Each row of a before or after table is a point. One or more steps were done to the points. Then noise was added and the rows were shuffled. The steps act on how far a point lies along the listed directions, d1 being the first. What was done? A step turns or swaps two directions, mirrors them in a line or flattens them onto one, adds a multiple of one to another, or multiplies one. Angles are multiples of 10 degrees, from the lower direction toward the higher: turns from -170 to 170, lines from 10 to 170 but not 90. Use the fewest steps. Two steps may share a direction if one is a turn and the other turns, adds or multiplies; they go together, in the order done. Otherwise the lowest direction goes first.
In the rows, 128 means zero.

Directions:
(1): [166 134]
(2): [122 166]
Before, 12 rows:
[[189 142]
 [125 124]
 [149 120]
 [147 186]
 [165 146]
 [110 117]
 [137 112]
 [137 131]
 [105 147]
 [131 163]
 [163 125]
 [117 121]]
After:
[[105 115]
 [133 163]
 [139 132]
 [112 121]
 [ 99 145]
 [123 124]
 [177 149]
 [207 144]
 [155 187]
 [140 112]
 [175 126]
 [155 119]]
Steps: multiply d1 by 1.3

Directions:
(1): [138 131 116 115 140 157  80  83]
(2): [157 135 119 166  81 138 102 148]
(3): [122 127  96  79  92 154 144 139]
Before:
[[ 98 132  79  25  74 181 167 139]
 [157 130 133 149 101 144 119 162]
 [124 131 106 101 118 142 130 116]
 [125 131 106 113  84 123 151 158]
 [129 112 111 129  85 134 132 153]
 [146 117 108 132  88 147 120 150]
 [138 126 138 171 124 124 116 136]
 [137 132 139 135 145 145  91  92]
 [101 117 122  92 166 128 130 120]
 [133 110  99  81 127 168 107  97]
 [145 117  89  89  79 145 163 185]]
After:
[[155 114  98 111 103 177  94 108]
 [109 122 141 127 161 118 142 116]
 [108 109 112  94 117 129 154 141]
 [122 125 138  90 151 135 158 135]
 [134 128 138 127 152 138  95  90]
 [116 130 107  97  94 122 159 151]
 [146 129 118 161 107 138  88 148]
 [136 142  74  86  20 186 129 164]
 [136 112  93  74  92 145 172 179]
 [113 107 113  82 130 136 150 129]
 [135 133 104 119 105 139 120 126]]
Steps: mirror d2 and d3 in the line at 80 degrees

Directions:
(1): [144 150 156 159 136 146 109 148 104  68  87 104 122 132]
(2): [ 98 120 123 121 140 128  93 106 121  84 138 194 155 128]
(3): [119 152  96 104 132 156 173 142 119  87 168 128 100 155]
Before (12 x 14):
[[128 138 126 127 134 129 129 132 117 105 125 127 125 123]
 [117 149 111 112 131 147 149 139 115  90 145 129 109 145]
 [127 134 119 120 125 132 145 134 122 128 138 118 115 130]
 [129 129 138 138 135 123 122 135 122 126 120 115 127 127]
 [126 125 123 130 128 123 125 120 132 130 126 138 137 127]
 [139 134 137 131 124 133 125 135 119 130 117 111 123 127]
 [130 124 135 135 132 122 115 134 120 123 122 126 129 132]
 [120 110 108 112 121 115 136 108 141 171 150 146 134 120]
 [127 132 124 128 130 127 127 127 129 126 132 134 126 122]
 [136 124 134 134 130 136 126 137 125 129 120 119 123 121]
 [129 131 129 131 131 128 119 127 125 120 119 135 137 124]
 [137 135 137 141 127 132 119 127 126 121 116 123 131 130]]
After, 12 rows:
[[134 131 142 143 135 128 111 140 113 104 111 119 125 134]
 [136 134 150 151 137 126 112 141 114 109 103 107 127 126]
 [147 138 153 148 126 135 109 139 112 115  94 102 126 124]
 [ 99  82  70  70 110  91 162  83 173 249 206 178 141 115]
 [142 127 145 146 131 138 116 141 121 118 105 114 125 119]
 [127 128 121 121 124 126 140 131 126 140 136 119 120 125]
 [122 124 116 123 128 123 133 119 134 135 138 141 135 130]
 [126 132 120 125 129 127 131 128 129 127 136 135 125 123]
 [144 144 150 155 130 140 109 136 115  95  97 111 128 130]
 [121 158 117 120 135 156 148 147 106  69 135 122 105 149]
 [131 138 131 135 134 135 120 132 119 101 116 130 133 128]
 [134 149 135 138 138 139 125 142 107  78 112 117 121 127]]
Steps: multiply d1 by 3; add 1 times d2 to d3
